Every row gives one point. The points of each table are mixes of a few directions, plus a little noise. How many directions does each table use, and how many do they share? Where both have some left over, give the other angles between the two spaces (their principal angles), to ten degrees, smallest first.
In the rows, 128 means zero.

First, 7 rows:
[[ 79 100  79]
 [143 136 142]
 [109 117 109]
 [ 91 108  91]
 [134 131 135]
 [101 112 102]
 [240 191 239]]
Second, 7 rows:
[[183 186 130]
 [ 95 137 128]
 [177  65 127]
 [139 166 129]
 [ 45  79 127]
 [162 213 130]
 [ 95  50 126]]
Directions: first 1, second 2, shared 0; angles 40

First, 4 rows:
[[155  69  93]
 [ 81 230 188]
 [139 103 113]
 [136 110 118]]
Second (4 x 3):
[[115 160 146]
 [118 153 142]
 [175  23  66]
 [105 177 157]]
Directions: first 1, second 1, shared 1

First:
[[139 210 179 117]
 [115 162 183 149]
 [172  70  32 127]
 [ 78  64 103  92]
 [135 135 143 156]]
Second, 5 rows:
[[103  97 109  96]
 [ 91  84 145 147]
 [182 190  97  91]
 [ 78  68 116 103]
 [187 201 170 200]]
Directions: first 3, second 2, shared 2

First:
[[105 108 138 166  95 199]
 [ 53 126 128 121  62  26]
 [214 149 117  97 213 144]
 [105 138 122 103 114  41]
 [168 129 129 130 165 181]
 [194 148 118  95 195 120]
 [ 71 113 136 150  70 116]
 [117 113 136 160 110 194]]
Second (6 x 6):
[[163 140 122 107 165 116]
 [158 138 123 111 159 118]
 [ 13  89 148 195   7 166]
 [ 90 115 135 151  88 141]
 [133 131 126 127 133 126]
 [210 156 113  82 216 100]]
Directions: first 2, second 1, shared 1

First:
[[117 142 118 149 147 126 138 127]
 [185  52 186   7  21 140  75 134]
 [ 97 170  97 193 187 121 157 125]
 [127 130 126 131 131 128 129 127]
 [130 124 130 123 124 128 126 129]
 [126 130 126 131 130 127 129 128]
 [118 141 118 148 146 126 136 127]
 [124 133 124 136 135 127 131 127]
 [103 162 102 181 174 123 152 125]
 [151  98 151  81  86 132 108 130]]
Second, 7 rows:
[[164 150 127 146 169  96 138  70]
 [167 116 109  92 149 143  64 138]
 [101 148 137 145 147 104 181  73]
 [ 79 165 132 139 110 150 157 119]
 [160 124 137 159  83 139 109 190]
 [ 88 122 119  94 115 163 113 149]
 [136  70 135 122 123 100 136 156]]
Directions: first 1, second 4, shared 0; angles 50

First:
[[138 121 145 108 112 121 100 110  90]
 [140  96  77 133 111 138  78 101  66]
 [149 126 104 133 102 124 130 164 161]
 [ 40 161 139 180 230 180 158  47  58]
 [196 100  49 128  35 124  73 184 123]
 [108  74  99 124 194  99 178 122 234]
 [127 194 176 140 111 138 167 180 164]
 [144  84 214  42 123  76  84  66  83]
 [120 199 182 142 112 149 147 153 113]
 [118 127  96 152 150 132 164 153 189]]
Second:
[[118 116 157  94 118  76 134 142 128]
 [129 192  76 200 142 190  84 106 108]
 [162  13 137  79 134 180 212 132 179]
 [ 88 189 169 108 108   7  80 147  91]
 [ 92 217 141 144 115  47  62 135  84]
 [152  75 116 122 136 184 167 123 155]
 [135 129 113 142 134 157 128 122 130]
 [122 194  94 184 135 156  82 113 105]
 [156  26 145  78 129 157 201 135 172]]
Directions: first 4, second 2, shared 0; angles 30, 60

First:
[[121 127 130 133 122 138 135 122 124 142 126]
 [ 72 124 148 167  80 220 197  73  83 249 110]
 [ 95 125 140 151 100 185 169  94 100 202 118]
 [165 131 115 103 159  67  83 165 159  46 139]
 [148 130 121 115 145  96 105 148 144  85 134]
 [156 130 118 109 152  83  93 155 150  68 136]
 [151 130 120 112 145  92 103 151 145  79 136]
 [117 128 133 135 119 146 142 116 118 153 125]]
Second:
[[150 129 115  99 144 160 176 136 112 118 112]
 [ 81 122 116 148  84 115  73 166 133 219 123]
 [193 138 139  84 124 114  98 151 163 172 107]
 [109 142 133 143 127 141  82 152 172 134 151]
 [143 141 141 170 129 129 165 101 139  86 145]
 [133 138 122 134 160 162 179 123 129  53 145]
 [132 109 103 128 148  82 176 117  74  44 121]
 [ 84 103 139 150  68  87  82 105  92 246 105]
 [128 130 145  95 169 163 121 101 137  78 143]]
Directions: first 1, second 6, shared 1

First (8 x 12):
[[118 129 106 137 123  92  99 113 127 114 118 130]
 [ 94 125 249 113  80 100  78 121 198  64  43 208]
 [ 92  47 162 190 127 204  55 101  56 117 214  86]
 [143 111  91 105 140 121 175 118 147 151 144  95]
 [131 166 116 125 157 118 157 111 130 143  91 159]
 [133 159  88 125 140 127 160 176 139 135 171 108]
 [178 142  87 103 115 129 150 163 103 157 132  97]
 [136 144 124 123 143 131 150 120 125 143 110 140]]
Second (11 x 12):
[[133 109 157 141 105 163  92 151  96 121 152 116]
 [ 61 129  92 184 143  89  66 119 132  80 185 123]
 [108 163  95 150 134  95 102 144 126 108 140 137]
 [149  97 175  85  91 156 161 178 173 126 150 104]
 [ 87  88 162 119 163 149 190  92 198 127 155 128]
 [205  93 134  63 104 130 173  87 116 181  46 114]
 [102 108 139 161 145 150 102  97 102 124 146 130]
 [124 176  85 126 173  91 169  91 139 147  81 161]
 [152 172 109  76 117  87 190 181 197 129 108 134]
 [195 152 109 109  84 118  94 157  66 147  80 122]
 [ 92 121 152 193 149 179  68 110  62 118 164 140]]
Directions: first 6, second 5, shared 5

First (9 x 14):
[[150 165 174 221  94 125 127 202 170 163 127  54 237 130]
 [141 115  90  85 126 159 158  74 151 119 129 190  78 100]
 [120 117 192 111 173  79  98 191  90 125 110  72 140 186]
 [156 154  59 174  57 197 177  67 203 143 148 184 145  49]
 [111 125  68 119 108 152 133  63 116 117 144 178  87  96]
 [ 97 139 172 168 141  83  79 190  73 132 127  51 174 172]
 [105 106 118  79 157 112 112 104  81 107 128 148  72 145]
 [211 107 153  55 152 163 203 126 236 137  97 186 100 112]
 [ 65 126 126 141 143  84  66 136  29 111 141  88 119 164]]
Second:
[[114 142 111  92 141 129 172  45 105 135 109 183  75 125]
 [129 158 196 144 152  91 153 152 119 159  92  87 167 171]
 [ 76 140 129 218  99  97  39 197  64 121 164  35 201 145]
 [108 158  87 136 107 143 171  35 112 141 124 181 100 103]
 [195 122 175 125 131 146 159 188 220 144 110 114 169 124]
 [151 118  93  98 118 164 162  83 169 125 130 186  94  95]
 [159  84  97  65 136 162 130 121 173  99 139 178  77 101]
 [ 90 144 173 218 119  79  46 230  70 133 144   7 220 170]
 [130  85  92  54 150 141 118  99 122  94 138 181  52 117]]
Directions: first 3, second 4, shared 3

First, 9 rows:
[[144  51 140 156  70 132 176 193  99 137  18 134 114 200 191   7  82  70]
 [125 148 125 121 143 127 116 112 136 126 157 127 132 110 111 159 140 143]
 [134  99 132 139 107 129 146 152 117 131  87 130 123 154 152  83 111 106]
 [125 146 125 122 141 127 117 113 135 126 153 126 131 111 114 156 138 142]
 [133 104 132 137 110 129 143 148 119 131  93 130 123 150 148  90 114 110]
 [123 151 125 120 145 127 114 109 137 125 161 127 132 107 109 164 141 146]
 [127 133 127 126 132 128 125 124 130 127 136 128 129 123 123 137 131 132]
 [117 181 121 108 167 126  95  84 148 122 203 124 137  79  85 210 159 168]
 [126 138 126 124 136 128 121 119 132 127 143 127 130 118 119 145 134 136]]
Second, 9 rows:
[[140 130 134 131 132 169 175  96 129 137 104 128 108 128 133 154 103 140]
 [123 163 139 164 157 159 165 141 111 124 123 124  61 106  92 120 129  83]
 [107 112 108 128 149 220 162 103 140 129  86 138  94 105  92 112 112 120]
 [125 114 122 110 120  66 116 132 147 139 151 135 166 148 160 142 144 138]
 [102 158 129 139 127 105  93 177 127  89 149  97 168  94  89  78 123  99]
 [111 116  91 141 101  76  65 132 104 135 120 105 144 128 127 101 151 181]
 [126  88 121  82 126  81 132 117 174 147 151 158 182 161 177 158 144 135]
 [142 144 139 142 126 164 155 110 113 126 109 116 108 120 122 140 101 137]
 [177 127 169 116 115 109  88 142 108 125 160 149 123 164 161 148 145 120]]
Directions: first 1, second 6, shared 0; angles 80

First:
[[136 124 129 121 129 121 120 133 123 135 122 138 132 126 126 141 140 133
  126 131]
 [ 92 147 117 155 131 155 169 110 146 102 151  80 111 137 139  73  71 105
  137 113]
 [158 112 138 105 124 106  93 142 112 148 110 167 142 119 119 173 176 148
  122 140]
 [140 122 132 120 126 120 115 133 124 135 122 144 134 123 124 146 146 136
  126 133]
 [161 109 138 101 124 105  90 145 112 153 107 172 144 119 119 178 183 149
  121 142]
 [168 107 142  96 123 100  83 148 108 157 101 179 147 117 116 188 192 154
  118 146]
 [101 143 121 151 131 147 159 114 142 108 146  92 116 135 135  86  83 110
  135 116]
 [ 95 146 118 154 131 153 166 111 145 104 149  85 112 137 138  77  74 107
  136 113]
 [ 75 157 111 170 136 164 188 101 155  92 160  59 102 142 145  49  43  95
  141 105]
 [152 115 135 110 124 112 100 141 116 145 113 161 140 122 121 164 166 143
  123 138]
 [132 126 129 127 128 125 124 130 125 130 125 133 130 127 129 132 134 131
  128 130]]
Second (10 x 20):
[[ 93 136 132 118 123 147 162 124 119 158 132 130 110 143 149 105  76 137
  135 133]
 [131 142 124 144 138 110 114 129 136 141 123 130 130 138 122 147 135 136
  132 118]
 [194  92 130 130 139 101 114 122 164 109 110 130 133 111 115 153 173 139
  118 133]
 [157 107 130 125 126 125 115 129 134 101 123 125 138 110 117 132 161 121
  119 132]
 [209  77 132 127 141  98 124 117 178 114 105 132 126 108 119 151 167 148
  116 139]
 [ 84 171 122 142 125 133 111 138 101 136 141 126 136 143 123 129 123 114
  137 114]
 [120 115 132 115 125 140 157 122 132 139 127 131 115 130 144 108  96 137
  130 138]
 [140 170 115 166 147  87  68 139 132 129 125 126 149 139  99 178 183 124
  131 102]
 [139  97 134 109 116 147 142 126 124 101 129 126 128 109 131 109 133 119
  119 145]
 [  7 173 131 108  98 195 173 134  60 149 165 123 114 153 160  64  37 107
  144 131]]
Directions: first 1, second 3, shared 0; angles 50

First:
[[131 156 114 137  70  99 133 105 115 173 164  88 159  91  88 110 136 105
   85 119 163 116 172 140]
 [139 103 111 141 136 107 127 136 140 143 134 103  82 126 127 137 107 141
  145 160  98 112 107 166]
 [104 156 176  91 167 199 127 135 116  52  82 219 197 166 169 126 165 123
  133  68 159 173 131  38]
 [137 113 108 144 115  97 128 126 134 160 146  89  94 113 112 131 109 132
  129 155 111 108 123 168]
 [120 129 146 115 155 157 126 137 129  94 106 165 140 149 150 133 137 133
  141 113 127 144 118  98]
 [132 101 124 132 156 128 125 141 140 119 117 130  89 141 143 141 112 144
  155 151  95 124  98 145]
 [123 170 129 125  76 122 134 104 108 151 152 116 189 101  96 106 152 100
   80  95 181 130 181 109]
 [132 134 117 135 103 108 130 119 126 154 147 101 129 109 108 122 126 121
  112 133 135 117 143 145]
 [143  84 104 146 149 100 124 143 149 146 132  94  50 129 132 145  93 152
  161 179  74 105  88 183]
 [118  94 159 106 220 184 120 163 145  48  68 205  98 188 195 153 124 160
  192 127  84 156  65  91]
 [126 169 120 133  63 106 134 101 108 169 163  96 180  91  87 104 146  98
   75 104 178 122 183 125]]
Second (9 x 24):
[[121  97 110 123 147 130 114 132 130 128 133 113  94 140 139 135 131 133
  140 136 110 127 106 146]
 [119 158 143 118 111 144 130 118 114 120 128 146 179 125 122 115 150 112
  104  95 164 141 156  94]
 [224 246 197 215  60   7 156 168 152 178  72 154 129  90  48 155   7 151
  160 231 116  61 167 117]
 [103  77  96 107 158 144  94 129 116 120 139 105  86 157 149 134 156 126
  136 117 118 137 101 141]
 [147 155 138 147 114  88 108 144 121 143 111 127 112 136 104 143 105 128
  140 154 130 109 135 116]
 [ 97  97 121  96 142 206 184  94 146  99 161 139 181  96 168  94 166 129
   96  78 131 165 126 146]
 [103  93 103 107 149 143  91 127 109 121 136 113 102 158 143 133 159 119
  130 109 130 138 112 125]
 [108  79  98 112 157 139 101 130 122 123 139 107  84 153 147 135 148 128
  139 123 112 133  99 146]
 [130 151 147 126 113 153 171 112 141 118 134 150 182  98 130 108 130 128
  107 109 141 140 148 122]]
Directions: first 2, second 3, shared 1; angles 70
